Each row is a point. A path goes straight from each point to the next, and from the last back to the first. The post is the endless flat space through its rows: a point in 2 columns, a line in 3, a plane in 4, and so on, so that a path can go around it. Count how often the path circles the post. Going back the other way cancels.

Post:
array([[ 0.52, -0.20]])
Path:
array([[ 0.08, -3.05],
       [ 3.11, -1.26],
       [ 2.73,  0.94],
       [ 0.38,  0.62],
       [-2.29,  1.19],
       [-1.56, -2.61],
       [ 0.36, -2.89],
       [-0.81, -1.51],
       [ 1.31, -2.27],
       [ 3.07,  0.01],
       [ 2.17,  1.92],
       [-2.12,  1.38],
       [-1.98, -1.29],
       [ 0.62, -1.05],
       [ 1.30, -0.67],
       [ 2.62,  1.40],
       [ 0.42,  2.35],
       [-1.57,  0.83],
       [-0.95, -1.46],
       [ 1.72, -2.83],
       [ 1.53, -0.04],
       [ 0.87,  0.80],
       [-2.14,  1.47],
       [-0.79, -0.33]])
Times around: 4

Post:
array([[-1.35, -0.97, -4.54, -1.04, -2.28,  0.45],
       [ 1.02,  0.08, -2.02, -1.62,  0.56, -1.30],
       [-0.15, -2.10,  1.14, -1.19,  0.04, -1.12],
       [-1.06,  0.03,  1.45,  0.16,  0.40, -0.43],
       [ 0.30, -0.51,  2.55,  2.56, -0.49,  0.60]])
Path:
array([[ 0.62, -1.22,  0.93,  1.17, -0.87,  1.32],
       [ 2.23, -3.72, -1.63, -2.08, -1.65, -0.48],
       [-0.08, -1.99, -1.15, -1.51, -1.73, -0.79],
       [-2.54, -0.18, -0.01,  0.74, -0.75, -0.60],
       [ 0.07,  0.04,  0.22,  0.20,  1.28, -1.27],
       [ 0.22, -2.91, -0.17,  1.09, -1.51,  0.72],
       [ 0.04, -1.72,  1.88, -1.03, -0.70,  1.00],
       [ 0.20, -3.44,  0.60, -1.64, -1.99, -0.49],
       [ 0.00, -3.24, -2.41, -1.58, -2.41, -1.14],
       [-2.14, -2.58, -2.11,  0.61, -2.49, -0.82],
       [-1.66, -0.96,  0.99,  3.03, -0.57, -0.49],
       [-2.86, -1.26, -1.41,  1.41, -1.99, -0.44],
       [-1.81, -1.39,  2.61, -1.10,  1.66, -1.49],
       [-1.49, -1.30,  0.94, -0.96,  1.15,  0.63],
       [ 1.65, -2.02,  1.79, -3.12,  1.11, -0.32],
       [ 0.70, -0.36, -0.18, -0.37, -2.16,  0.39],
       [-1.82, -1.97,  0.23, -0.36, -2.55, -1.62],
       [-2.38, -3.54,  2.47, -0.86,  1.30, -3.18],
       [-0.86,  0.25, -1.10, -0.38,  0.48, -0.33],
       [ 0.53, -2.06,  1.76,  1.35, -0.93,  1.80],
       [-2.49,  1.35, -1.85, -1.59, -0.44,  0.48],
       [-2.57, -1.47, -1.60,  0.03, -3.15,  0.63],
       [-1.15,  1.81, -3.47,  4.30, -2.63,  0.98],
       [-2.14, -2.77, -0.42,  1.15, -0.80, -0.59],
       [ 2.09,  2.63, -0.13,  2.46,  2.71,  0.59],
       [-1.86, -2.38, -2.96, -2.11, -0.58,  1.13],
       [ 2.46, -0.42,  2.25, -0.89,  3.59, -1.89]])
Times around: 4
